Each row is a point. To make a cloud, some directions were put in groups of two or more. Within a group, all points are equally far from the middle, so they leave a hole (a ring in 2 directions, a hollow ball in 3). The other directions are filled evenly. Then the cloud was stretched, turned, moved and blurred a little. How many holes are there, and how many directions does each take, smallest first?

Cloud, 20 rows:
[[ 3.5  3.0 -2.3]
 [-6.6 -2.7  0.2]
 [-1.3 -5.6  3.0]
 [ 3.9  2.9 -1.4]
 [-5.0 -4.9 -0.7]
 [ 3.3  1.4 -3.7]
 [-6.0 -3.3 -0.9]
 [ 2.1  3.5 -2.6]
 [ 2.9  3.5 -1.7]
 [-4.8 -5.7  1.3]
 [-1.3  1.9  2.6]
 [-0.4  3.7  0.1]
 [-2.4 -0.4  4.1]
 [ 1.3 -4.0  3.2]
 [ 3.8 -3.0 -0.5]
 [-5.0 -5.1  2.6]
 [ 2.1  3.5  0.2]
 [-4.3  0.3 -3.0]
 [ 3.7 -2.4 -1.8]
 [ 3.8 -2.0  1.8]]
Holes: 1 (3)

Cloud:
[[-6.3  2.1 -0.4  5.3]
 [ 3.1  3.2  0.3  1.1]
 [-1.6 -0.9 -5.6  0.7]
 [ 0.5 -4.0 -3.3 -0.5]
 [-1.2 -0.8 -6.3  3.2]
 [-4.4  6.0 -6.5 -0.7]
 [-0.4  1.1  1.8 -0.1]
 [-4.4  4.6 -3.3  0.1]
 [ 3.3 -3.3 -0.3 -3.4]
 [-2.4  1.6  1.2 -3.5]
 [-3.4  2.7 -7.4 -1.0]
 [ 4.8 -3.9 -3.8  4.2]
 [ 2.1 -0.7 -0.1  0.3]
 [ 2.5  0.2 -4.9  0.5]
 [-4.4  0.3  2.7  2.0]
 [ 0.0 -0.3 -3.6  1.6]
 [-7.1  0.4 -0.9  3.2]
 [ 2.3 -3.9  1.0  4.4]
 [-0.5 -3.5  1.9  4.2]
 [-5.5 -1.9  1.6  3.8]
 [-1.3 -1.8  1.9  1.7]
 [ 1.8 -0.6  3.1  5.5]
 [-7.1  1.3 -1.1  3.7]
 [ 2.9 -1.3 -0.5  4.5]
 [ 0.7 -0.9 -8.4 -3.5]
 [-3.0  3.9 -4.3 -0.3]
 [-1.5 -1.7  1.5 -1.2]]
Holes: 0

Cloud:
[[-0.3 -2.9  4.0  1.8  4.4  0.3]
 [ 0.9  1.9  3.5  6.4 -1.7  0.0]
 [-2.8  1.3  0.0 -4.8 -6.2 -3.3]
 [-4.6  6.6  2.9 -3.1 -3.2  1.3]
 [-2.5  8.3  1.3 -1.2 -3.1  1.8]
 [ 1.5  5.8  1.9  3.7  1.6 -1.9]
 [-2.0 -3.6  1.8 -3.4 -4.7  1.1]
 [-1.8  5.7  1.9 -1.6  0.0  6.2]
 [ 3.4  3.3 -4.1 -2.6 -0.9 -2.0]
 [ 1.4  2.6  5.0 -1.9 -0.7  5.2]
 [-1.9  3.5  6.2 -2.2 -2.1  3.4]
 [ 2.2 -0.4  0.2 -6.0 -2.9  3.5]
 [-5.5  2.9  1.1  3.3 -1.1 -2.0]
 [-0.4  2.7 -3.7  2.6 -4.0 -1.9]
 [-1.4 -0.5  1.4 -3.7 -6.2 -3.7]
 [-2.2  4.5 -2.1  2.3 -2.7  4.6]
 [-4.7  5.7  3.8 -3.0 -1.2 -3.4]
 [ 0.4 -2.3  2.0  3.0 -3.8 -3.9]
 [-2.5 -2.8 -2.8  0.5 -0.3  2.6]
 [-0.5  0.7  6.2 -3.1 -1.9  3.5]
 [-5.0  2.1  1.1  4.8 -0.9  2.3]
 [-0.5 -0.5  6.0 -4.1  0.8  2.8]
 [ 1.4  5.5  1.4  3.1  2.9 -1.9]
 [ 3.9 -2.0 -2.7  0.0  0.2  2.1]
 [-4.8  1.9 -1.6  2.6 -2.8 -2.3]
 [ 0.1  7.5 -2.8 -1.3 -0.6 -1.9]
 [ 3.9  0.8  0.3  3.9 -3.6 -2.4]
 [-3.5  1.5  2.2  5.2  0.6  4.2]
 [ 1.2 -1.6  4.8 -5.4  1.3  0.2]
 [ 0.9  5.6 -3.0 -1.6 -5.4 -0.9]
 [-0.9 -2.2  4.5  5.2 -1.3  2.0]
 [-4.4  1.8 -0.7 -5.3  1.1 -4.8]
 [-2.2 -4.9 -0.6 -3.2 -1.1  0.8]
 [-1.1 -2.1 -0.1  0.5 -4.6 -4.8]
 [ 3.5  2.2  2.3 -0.2 -5.4  2.9]
 [ 2.3  2.2 -3.3 -5.3 -0.5  2.1]
 [-4.2 -0.7  6.3  0.1 -0.2  2.3]
 [ 2.8  3.6  2.6  0.0  3.9  3.2]
 [-3.1  1.3  0.7  3.8  2.2  4.9]
 [-0.3  3.8  2.9  6.1 -0.2 -1.2]
 [-3.5  1.2 -2.0 -0.2  2.3 -4.1]
 [-2.1  1.4 -1.3 -8.3  0.0  0.6]
 [-3.2  4.0  2.2 -5.9  2.2  3.1]
 [ 0.0  5.2 -2.0 -6.1 -4.0 -3.7]
 [-0.6  4.7 -0.6 -0.6  2.5  5.3]
 [ 0.9 -2.4  3.4  2.1  4.4 -1.4]
 [ 0.0  3.0 -0.1 -5.0 -6.9 -1.8]]
Holes: 3 (2, 2, 2)

Cloud, 80 rows:
[[ 5.9 -7.1 -3.1  2.4  3.6 -2.6  4.2  2.5]
 [-1.6 -5.9 -0.2 -1.7 -4.3  4.4  4.0  5.2]
 [-3.1 -5.0 -0.7  6.1 -4.9 -0.6 -2.4  2.1]
 [ 2.1 -4.6  2.3 -1.3 -2.4 -1.9  2.2  5.3]
 [-2.7 -5.5 -5.5  3.3  1.4  4.7 -1.0  2.6]
 [-1.1  2.0 -1.5  0.8 -1.1 -2.0  1.5  0.0]
 [ 4.5 -5.4 -0.7  0.7  3.7 -2.4 -1.9  4.1]
 [ 2.4 -2.1  2.4 -3.0  4.2  3.3  1.5 -3.1]
 [-2.2 -0.6 -8.7  0.5 -0.6 -1.8  1.2  1.7]
 [ 4.1  1.6  1.4  4.3  2.5 -6.1 -3.1  2.1]
 [-4.9  3.1  1.2 -5.4 -0.8  1.0 -1.8  0.4]
 [ 3.7  5.7 -0.8  2.5  0.8  1.2 -5.1 -2.8]
 [-2.7 -4.1 -4.4  1.6 -1.8  5.1 -1.6  0.9]
 [ 4.8  0.7 -6.1 -1.1  0.4 -0.7  0.9  0.5]
 [-1.0  3.7 -2.3  4.4  5.3  3.4 -3.7  2.8]
 [ 4.3 -0.1  7.4  3.1  0.8  0.6  0.0  7.0]
 [ 4.5  0.3  3.1  0.7 -0.1 -5.8 -2.1  1.8]
 [-0.3 -0.7  4.2  2.7 -0.6 -0.4 -3.7  5.5]
 [-0.1  5.6 -3.8 -5.0  1.9  0.8 -4.8  3.1]
 [-2.1 -2.7 -1.2  2.4  5.7 -0.7 -1.0 -3.0]
 [-2.1  3.2 -0.6 -0.1  4.1  1.2  3.4 -1.1]
 [-1.4 -0.1 -2.3  3.4 -2.6 -2.9 -1.7  5.3]
 [-0.4  4.7  3.7  1.9 -1.4  2.2 -1.4  3.7]
 [-1.9 -4.2  2.0  0.9 -2.7 -0.8 -2.3  7.3]
 [ 0.6  2.7 -3.1 -1.1  6.9  1.0  1.0 -0.1]
 [ 0.5 -2.0  0.9  5.1 -0.7  0.0 -3.8  8.2]
 [-1.3  3.7  5.0  0.6  3.6  0.6 -2.1  3.9]
 [ 0.5 -6.9 -2.7  3.5 -0.3 -3.3 -6.3  3.1]
 [-1.5  2.3 -2.7 -7.1  3.2  1.8 -2.0  3.8]
 [-3.4  0.2  1.6 -0.4 -1.7 -2.3  2.1  0.6]
 [ 2.6  2.2 -2.3  3.2  3.2  5.3 -4.4  0.7]
 [-2.3 -1.7  3.0 -0.6  3.2 -0.2 -3.8  5.3]
 [ 3.0 -4.1 -2.8 -2.3  5.7  2.1  1.0 -0.6]
 [ 5.4 -1.5 -3.5  1.2  4.8  2.8 -3.7  0.1]
 [ 1.5 -5.9 -0.2  0.9 -4.5  2.2 -0.8  9.3]
 [-3.4  2.5 -3.5  0.3 -0.4  3.1 -2.6  8.0]
 [-2.9 -0.1 -3.7  1.4 -3.2  0.8 -0.3  3.5]
 [ 3.5 -2.1  3.2  0.8 -2.1  1.4 -4.7  2.4]
 [ 3.8 -3.1 -4.4  0.5  4.7 -3.4  0.8 -2.0]
 [-1.4 -7.4 -3.9  5.2 -3.0 -2.2 -2.2  2.7]
 [-0.8  1.9 -1.8 -0.5 -0.5 -3.7 -4.4  0.6]
 [ 7.4 -4.3 -0.7 -3.9  2.5 -1.8  1.3  2.0]
 [-2.9  3.3 -0.2  8.0 -1.5  0.3 -3.3  1.9]
 [ 0.3 -7.1 -0.6  3.5  1.4  1.4 -2.2  8.1]
 [ 1.8 -3.8  2.1 -1.4  5.9 -1.1  3.7  2.1]
 [-4.7  2.2  0.2 -2.5  4.3  1.3 -3.2  4.6]
 [ 2.2 -3.3  3.4  5.4 -4.3 -4.2  0.6  4.2]
 [ 8.0  1.6 -2.0 -3.0 -1.2 -0.4  2.7  8.3]
 [ 1.8  5.7 -3.9 -1.2  2.0  0.2 -7.0 -0.1]
 [-2.4  1.6  1.5 -0.4  1.3 -0.2 -4.1  4.3]
 [-6.8 -0.3 -4.1  2.2 -3.3 -4.2 -2.5  1.4]
 [ 0.2 -3.2 -5.5 -3.4 -0.9  2.9 -3.8  2.0]
 [ 1.4 -3.2  3.1 -1.1  0.0  2.5 -0.5 -0.7]
 [ 5.6  0.6  0.4 -1.8 -5.2 -2.2  2.3  4.0]
 [ 0.8  4.4 -4.0  1.0  1.7  3.0  4.1  1.1]
 [ 1.1  2.8 -3.8  6.3  1.6 -0.1 -0.5  3.3]
 [ 1.2 -2.8 -0.9  4.1 -0.6  1.5 -3.0 -3.7]
 [-0.9 -0.2 -4.3 -0.9 -2.8  4.0 -4.1  1.8]
 [ 1.9 -4.2  1.3  1.9 -3.2 -6.9  4.6  2.1]
 [-1.6 -0.4 -2.6 -2.8 -2.9  2.9 -0.9  6.9]
 [-2.4 -4.4  1.5 -0.1 -1.2 -0.8  1.5  5.7]
 [-1.9  0.8 -1.8  2.9  2.7 -5.1 -1.8 -2.5]
 [ 5.4 -1.4 -2.5 -0.6  0.1 -3.0 -3.6 -2.4]
 [-0.5  3.0 -1.0  2.3  0.0  4.5 -3.3  5.6]
 [-2.7  0.1 -1.4  2.3 -0.8 -2.2 -7.1 -1.8]
 [-2.9  4.2 -0.7  0.3  0.0  4.3  1.8  3.7]
 [ 0.3 -1.3 -5.1  1.6  1.7 -1.6 -4.1  3.3]
 [-4.6  2.9  4.3  2.4 -2.5 -0.3  2.0  4.4]
 [-1.5 -4.2 -5.5  2.1 -4.7  5.4  0.2 -0.4]
 [-2.9  6.4  2.6 -1.9 -0.1 -0.8  1.1  3.6]
 [ 1.2  1.0 -1.9  4.8  4.8  0.0 -1.3  4.3]
 [-1.5  6.4  5.0  1.1  4.4  3.4 -2.3  2.8]
 [-1.7  0.6 -8.2 -1.2 -2.2  1.1  0.5 -2.3]
 [ 3.8  0.9 -0.9  2.9  1.3 -1.3 -4.5  0.9]
 [-2.4  0.5 -0.8 -3.7  2.7 -3.9 -1.7  5.1]
 [-0.5 -1.2 -2.5  5.1 -5.0  0.7 -4.5  0.3]
 [-3.3  2.4  1.8  3.2 -1.8 -1.0  0.2  6.3]
 [ 3.1  2.4  1.2 -2.2 -0.1 -0.1  1.6  0.3]
 [-1.8  7.1  2.0 -0.4  3.4 -2.8 -3.1  2.3]
 [-3.1  1.9 -6.2 -0.1 -2.5  3.2 -3.0  0.8]]
Holes: 0

Cloud:
[[-2.0 -1.4 -2.2  1.3 -6.1 -1.2 -1.5  3.4 -2.5]
 [ 4.9  0.3 -0.6  0.4 -3.1 -0.6  4.0  4.8  2.7]
 [ 0.7  1.2 -6.6 -4.2  3.6 -3.5 -1.7 -2.1  0.0]
 [ 0.3  0.6 -3.4 -5.7  1.8  0.5  5.3 -1.7  0.8]
 [-3.6  6.0 -3.0 -1.6  1.5 -2.0  7.8 -1.8  1.1]
 [-5.8  0.8 -2.8  3.0 -0.7 -5.4 -0.7  0.6 -3.6]
 [ 2.2  6.8 -0.2  1.4  0.6 -0.6 -0.5 -4.0  1.6]
 [-0.3 -1.1  6.9  1.5  2.3 -0.9  2.6  3.5  1.6]
 [-1.0 -2.1 -1.4 -4.2  4.0 -0.5 -1.9  1.0 -2.4]
 [-0.9 -5.2  7.0  2.9  0.6  3.6 -1.7 -0.5 -4.8]
 [-3.6 -2.1  7.6  4.2 -1.1 -0.6 -1.8 -0.7 -2.8]
 [-2.4  4.7  3.8  2.8 -0.5 -5.7  3.1  1.8  1.7]
 [-5.4 -0.2 -5.1 -5.1  0.0 -1.7  3.1 -2.2 -3.2]
 [-2.6  0.3 -1.4 -5.1  5.2 -0.3 -6.1 -1.3  5.0]
 [ 1.5 -7.1  2.1  2.8  1.3  6.8 -1.3  0.2 -1.8]
 [ 1.4  1.5 -6.7  0.7  2.4  2.9 -2.9  2.9  2.3]
 [-0.2  7.9  1.5  1.6  4.2  1.3  0.2 -2.0 -3.5]
 [ 1.9  1.0  0.2  0.0  0.3 -3.2 -1.7  6.2  6.1]
 [ 0.9 -6.6  5.7  2.9  1.5  3.6 -3.3  0.7  3.0]
 [ 2.4 -2.6  4.8  1.1 -4.0 -0.8 -2.8 -1.1  1.8]
 [ 0.9 -1.9 -4.3  0.8 -1.0 -5.4  6.9  1.9 -0.4]
 [ 0.6 -0.8 -1.2 -5.4  3.7  0.2 -3.6 -1.0 -1.8]
 [-1.2  2.3 -2.5 -2.6 -5.2 -2.9  6.8  2.4  1.4]
 [-2.0 -2.5 -2.5 -4.7 -0.4 -4.2  3.5 -2.4 -3.0]
 [-0.1 -5.9  5.5 -0.7 -5.0  0.7 -0.7  0.5  0.2]
 [ 0.4  4.4 -1.5  0.8 -3.8 -5.7  4.8 -3.5 -3.2]
 [ 0.6 -3.3  2.3  1.8  4.8  2.5 -8.6  2.2  1.9]
 [-5.0  0.7 -5.7 -4.5  2.5  1.8  1.6 -0.9 -1.8]
 [-5.8 -4.1 -4.0 -2.0  2.8  2.5  1.9 -0.8 -1.5]
 [-1.0  3.2 -6.7 -4.8  3.2 -0.9 -2.4  1.3  5.4]
 [ 5.3  0.5  0.1 -0.4  2.9 -1.5 -4.7  1.0 -1.5]
 [-1.3  5.2 -2.7 -3.5  0.4  0.3 -1.9  0.0  7.1]
 [-0.1  0.8  1.9 -2.9  4.1 -0.8 -1.9  4.5  5.8]
 [-1.4 -2.8 -5.3 -4.1  5.0  1.3 -5.3 -0.8  1.4]
 [-4.9  0.1 -1.6  0.6 -4.4 -1.5 -2.7 -2.5 -0.6]
 [-6.1 -2.3  3.4 -3.2  1.5  2.2 -0.4 -1.7  2.9]
 [ 1.6  4.8 -1.4  3.3 -1.0 -6.7 -0.4 -0.3 -4.9]
 [ 0.0 -2.7 -3.7  2.7  6.2 -4.6 -0.3  1.7 -0.9]
 [-5.9  4.8  0.0 -1.5  2.2 -3.4 -1.0  1.0  0.3]
 [-4.4  4.6  1.4 -1.4 -0.8 -7.3  2.3 -3.1 -0.1]
 [-0.7  0.6  3.0  1.6  2.2  2.7 -7.1  2.1 -3.2]
 [ 1.2 -1.2 -2.1  2.6  6.5 -2.5 -6.7  0.6  0.2]
 [-0.9  5.0 -1.5  2.1  8.5  0.6 -1.8 -0.4  4.6]
 [ 4.7 -1.0 -3.2  0.7 -3.4  0.5 -1.1  4.6  0.9]
 [-3.2  2.1  1.6  2.8 -0.5 -0.2 -6.6  0.5 -1.9]
 [-0.9 -6.3  2.5 -2.5 -5.1 -1.3  1.3  0.5  1.1]
 [-0.5  4.7 -1.2 -1.7  7.4 -0.2  2.0 -4.0 -1.7]
 [ 1.7  0.1  2.4 -0.9 -4.9  4.5  2.8  1.2  3.9]
 [ 2.5 -0.6  1.2  1.2  4.0 -1.3 -8.8  0.1  0.9]
 [-0.4  1.3  1.0  1.7 -5.7  3.0  0.1 -1.8  1.3]
 [ 1.2  2.8 -2.1  2.8  7.4 -3.0 -2.0  1.1 -2.7]
 [ 2.4 -1.4  0.3  2.7 -3.7 -3.4  6.1  0.3  2.3]
 [-1.2 -0.8  3.4 -1.6 -3.2 -6.6 -1.5 -1.6 -4.4]
 [ 2.4  6.6 -0.2 -2.3 -4.1 -2.6 -0.6 -1.2  1.6]
 [-3.9 -5.3  3.7  2.6 -4.3 -0.2  1.5 -2.3 -4.8]
 [-1.2 -2.3  4.0  3.0  1.6 -0.3  1.2 -4.7 -7.2]
 [-2.2  3.6  0.1  1.0  6.2  6.8  1.0 -5.2  1.1]
 [ 0.8  3.8  4.1  1.8  5.0  0.4  3.4 -1.7  5.3]
 [ 4.4  2.5 -6.1  1.0  2.8 -0.2  3.1  0.6 -0.4]
 [ 4.3 -4.8  1.1  2.0  0.1 -0.8 -5.7  1.8 -0.8]
 [ 5.0  1.4  3.8  2.5  2.9 -1.7 -1.1  3.0 -2.4]
 [-3.6 -2.5 -0.2  2.7 -2.9 -4.7  7.2  1.5 -2.3]
 [-1.1 -0.3 -4.2  1.5 -2.7 -5.1 -3.7 -0.5  0.9]
 [-4.0  1.6 -5.2 -1.6 -3.0  3.0  3.0  0.2  1.4]
 [-3.9  1.4 -2.0 -0.7  7.0  1.4 -1.8 -0.7 -3.7]
 [ 0.1 -3.4  4.2  3.5  4.0  6.6 -0.5 -2.9 -5.1]
 [ 2.6  3.0  0.4  1.9 -3.4 -3.5  4.7 -2.5 -5.6]
 [-0.5 -4.9 -4.5 -2.2  2.4  5.8  0.2 -2.6 -0.2]
 [ 2.1 -0.7 -1.1 -0.5  6.2 -2.1  1.5  4.0  2.6]
 [ 3.6 -0.9 -1.0  4.6  4.4 -2.0  1.1  2.4 -3.7]
 [ 0.9  1.7  4.7  0.1  1.3 -4.3 -3.8  4.7  1.4]
 [ 4.1  6.3 -1.3  0.7  1.4 -1.8  1.2 -1.5 -3.6]
 [ 2.2  3.5 -2.5 -0.3 -3.5 -1.6  8.1  0.9 -1.8]
 [-0.7 -0.7 -1.2 -0.2  4.3 -4.5  0.3 -2.8 -5.6]
 [ 5.1 -1.1 -3.6  1.3 -2.8 -3.8  0.5  2.9 -1.1]
 [-2.5  0.2  5.6 -1.8  4.0  5.3  0.4  0.2  2.2]
 [-3.4  4.6  3.0  2.0  0.8  4.8  2.9 -3.9  0.4]
 [ 1.9  4.2 -2.7  0.3  4.4  1.9  0.7  2.1  7.6]
 [-5.8 -0.4 -0.6 -4.1  3.3 -0.2 -4.4  1.0  2.3]
 [-2.1 -4.0 -3.6 -2.9  6.1  4.2 -1.4 -2.4  3.8]
 [-1.5 -0.7  4.5 -2.9  1.8  2.7 -1.5  2.1  6.6]
 [-2.1  6.2 -0.4  1.5  3.0 -3.0  0.0 -3.7  3.4]
 [ 2.2  0.8 -2.7  3.4  4.9  7.1  2.4 -1.9 -1.5]
 [-1.9  4.1  0.3  1.5  6.0 -5.6 -3.5 -1.1  2.9]
 [-2.4 -0.7 -1.6  0.3  5.0 -1.3 -7.6 -3.2  0.5]
 [ 0.3 -1.1 -3.6 -2.6 -2.3 -3.8  4.3 -0.8 -5.3]
 [-4.0  1.0  3.6 -2.7 -1.5 -2.7  1.5  2.2  4.3]
 [ 0.2 -0.9 -1.5  1.7 -0.5  3.2  1.1 -0.9 -8.1]
 [ 1.7  1.5  1.3  7.0  1.6 -2.8  1.1  4.2  2.5]
 [-1.8 -1.5  6.3  4.4  5.3 -1.4  1.0 -1.9  2.0]
 [ 0.6  4.5 -4.4 -0.6  0.4  5.8 -1.5 -3.6  0.1]
 [ 6.1 -0.4 -2.6 -0.4 -0.2  2.9 -0.6 -0.4 -0.9]
 [ 5.0 -1.1 -0.5  1.3 -5.1 -2.1 -2.5  1.5 -1.1]
 [-4.6  2.3 -4.6 -0.7  0.3  3.3  2.2  1.4  1.7]
 [-2.7 -3.2 -3.9 -5.6 -2.5  0.6  3.3 -2.0 -2.2]
 [ 0.5  2.6  2.0 -1.9  4.8  0.1  4.0 -2.1  6.4]
 [ 1.0 -5.9  2.1 -1.2 -1.6  3.6  2.2  3.1  0.1]
 [-5.8  5.6  1.0  0.2  0.9 -0.8  3.4 -5.0 -0.9]
 [-4.7 -2.2  4.7  3.2  4.1 -4.3  0.1 -2.3 -1.2]
 [ 1.3  2.5 -5.1  0.0  7.0  1.7  4.0 -2.6  1.0]
 [ 1.9 -2.0 -4.2  3.5 -2.5 -4.2  5.3  0.8 -0.4]
 [-0.3  2.6 -0.3  2.6  9.0  3.1  0.7 -0.2  5.2]
 [ 0.8 -3.1 -0.9  4.1 -0.3 -0.1  5.8  0.7  3.4]
 [-3.8 -4.1 -4.1  3.7  3.5 -3.5  0.5  0.8 -1.3]
 [ 3.6  3.3 -1.2 -1.4  0.8  0.9  0.3  2.4 -3.4]]
Holes: 2 (3, 6)
